Each row of a before or after table is a point. The points were changed in one or more steps. Then noise was added and the rows were shuffled. The steps act on how far a point lies along the listed directions, d1 being the first. Name the steps. A step turns or swaps two directions, mirrors them in a line or flattens them onto one, adds a multiple of one to another, or multiplies one. Angles are multiples of 10 degrees, from the lower direction toward the higher: turns from -170 to 170, lines from 10 to 170 but not 90. Use the fewest steps. Two steps may share a direction if one is a turn and the other turns, adds or multiplies; they go together, in the order done. Otherwise the lowest direction goes first.

Directions:
(1): [-37   3]
(2): [ -3 -37]
Before, 11 rows:
[[-50  14]
 [ 11 -27]
 [-31 -17]
 [-34 -12]
 [ 10 -31]
 [ 10 -20]
 [  4 -22]
 [-12  27]
 [ -3 -29]
 [  3  22]
 [ -6 -10]]
After:
[[-13   5]
 [-31 -62]
 [-56 -63]
 [-39 -62]
 [ 11  -2]
 [ 12 -16]
 [  3 -14]
 [ -8 -20]
 [ -2 -32]
 [  2  22]
 [ 10  -5]]
Steps: add 1.5 times d1 to d2

Directions:
(1): [ 46  25  24 -17  22 -12]
(2): [ 21 -46  30  -3 -27  -1]
(3): [  9  20  -9 -30 -32  41]
(4): [ 22 -15 -48 -18  -7 -27]
(5): [ 30  10 -13  51 -13  13]
Before, 9 rows:
[[ -9  28   5  -8  14  -5]
 [-14 -24   4   0 -10  -1]
 [  0   9  -3   2  34 -25]
 [-14 -28  13  46  11 -17]
 [-19 -29  14   1 -10   6]
 [-38 -19  33 -18  -9  22]
 [  6   8  20  33  -6  11]
 [  3  -8  14 -41  -7 -16]
 [ 23  18  36 -15   7   1]]
After, 9 rows:
[[  15 -102   57   29  -37  -11]
 [ -10   40    9   14   23   -1]
 [  20  -17    4   16    4  -40]
 [   6  -44    1    9  -27   -4]
 [  15  -70   23   13  -41   -2]
 [  43  -27   52  -10   -7  -15]
 [  16  -34   42  -19  -44   18]
 [  30  -35    7   10  -63   38]
 [   6   63  -26   24   28   12]]
Steps: turn d2 and d4 by 40 degrees; multiply d2 by 3; turn d3 and d5 by -120 degrees

Directions:
(1): [-31  -7  47 -17  28  -8   5  24  46  23  -5]
(2): [ 18  15  46  47   0 -22 -10 -19   5 -18  38]
(3): [ 19 -43  -3  13 -20  13 -29  49  22 -32   0]
(4): [-24  -1   0 -23  -9  26   6  18 -18   5  71]
(5): [-44   2   1  26 -44 -37  -7  23 -23  22 -11]
Before (14 x 11):
[[-21  -3  64  10  31  -3  -6  35  14 -34  41]
 [  3  12 -13 -23  12   6  33 -13 -14  25 -38]
 [ 16  11  -2  -1   5  -4   6 -25  11  17 -64]
 [ 34  30  45   2  31  33   8 -65  -4 -20  34]
 [ 58   7  20  -6  40  23  32 -46  24 -39  41]
 [  0  -6  -4  11 -19  -8  -5 -12  -8  12 -37]
 [-21   1   0  -2 -30 -28 -11   5  -7   7 -44]
 [ 50  -1 -22   0  26  64   1 -16   3 -31   9]
 [-33  -2  63 -19  24  10  14  -5  23  15  81]
 [ -5   5 -43   7 -12  -7  10 -22 -20   1 -35]
 [ 21   2  25  -3  12  15   7 -17   8 -34  68]
 [ 21 -10 -19 -12   1  18   8  16   9  -6 -60]
 [ 29 -16 -24 -11  -4   7   4  -4   9   4 -26]
 [-54   7  62  -3  13 -15  22   0  14  -5  68]]
After:
[[ 31 -18 -19  19 -25  -7  -2   1  -3  -9  -1]
 [-49   6 -28 -36 -21   6  11  -3 -35  39 -66]
 [-72  -3  29 -21   9  -7   7  50 -11   9   8]
 [-13   0 -58  13 -41  25   0  16 -50   4 -14]
 [ 39  -2 -15  17   6  10   4 -36  12 -26 -13]
 [ 34  -8   4  29 -16  -7 -15 -11  19  -7 -50]
 [-53  -5 -25 -47 -21   6  29  14 -20  24  -6]
 [ 27 -23  12   4  -2   9  -7 -10  15  -9 -13]
 [-85  14  32 -26  -7 -26  26  -3 -11  57  19]
 [-83  14  37 -33  20 -23  36  -3   4  26  15]
 [ 31  15  12  35  -8 -18   9 -26 -22  -8 -26]
 [ 35  -2   2  40 -22   0 -11  15 -12 -32  -8]
 [ 35  -4  32   4   9  -6 -12 -15  24 -27  -4]
 [-47  -7 -50 -22 -48 -11  31  20 -31  24 -45]]
Steps: turn d1 and d5 by 140 degrees; turn d1 and d2 by -140 degrees; turn d3 and d4 by 40 degrees

Directions:
(1): [-16  34  16  19  -9 -22  27  -5 -35  13  21  23 -29   0 -74   9 -16   9]
(2): [ -6  20  32 -15  -3  52 -29  16  39 -25  10   4 -58   4  -4   9  -4  34]
(3): [-30   1 -20  24   0 -33 -30 -22  52  -1 -30 -42   2  28 -29  25 -23  -1]
(4): [  4 -30  21  -8 -17  22 -18  -6 -45 -16  22 -13  35  46   0  31 -48  22]
Before (8 x 18):
[[ 20 -41 -56  23  14 -79   3 -26  27  18 -39 -39  89   9  46 -17 -14 -70]
 [-23  40  -2  32  -7 -60  35 -24 -33  29  11  37  -5 -19 -69 -18  -3 -19]
 [  4  18  22  -7   5  21  -4  20 -21   4  25  12 -18  11 -32  -4 -27   5]
 [-23 -22   3  -5  11   8 -21   4  34 -30 -24  -7   3  13  36 -14  11  -4]
 [ -5   1  27  19  -8  16  -2   3 -52   5  29  -9 -22  27 -46  33 -47  23]
 [ 21 -21  -6 -24  11  25 -15   7  33  -8 -33   9  28 -14  43 -15  34 -11]
 [ 25 -37 -35  16   9  -3  -9  -2  -7  26 -28 -29  62  -3  66  -4   5 -24]
 [ -7  -3 -21   6   9 -28 -14 -15  46  -1 -19 -29  21  21  -1  12   4  -9]]
After, 8 rows:
[[ -2 -25 -15  -4   6   1 -32 -11  43  -9 -47 -19  37  12  13   6   6  -8]
 [-12  -7 -37  49   4 -39 -21 -22  26  29 -41 -51  32  18  -6  24 -20 -13]
 [-18  21   2   8  -1 -16 -12 -15  38  -6  -4 -15 -13  25 -41  25 -10  10]
 [ 19   5  11 -20  12  25   4  28 -24   7  15  20  -2  -8   7 -25  -5  -8]
 [ 14  10  24   4   2  25  18  18 -45  12  28  16 -36 -18  -6  -4   5   4]
 [ -4  26  21  12 -15 -25  39  -9 -69  19  39  55   1 -18 -45 -20  -5  -7]
 [-27  11 -25  55  -2 -94 -10 -40  43  15 -26 -42  18  38 -69  25 -61 -37]
 [-34 -14   5   3  10   1 -26  -3  40 -33 -26 -11  -1  25  13   2   0   5]]
Steps: turn d2 and d3 by -40 degrees; turn d1 and d3 by -50 degrees; multiply d4 by 0
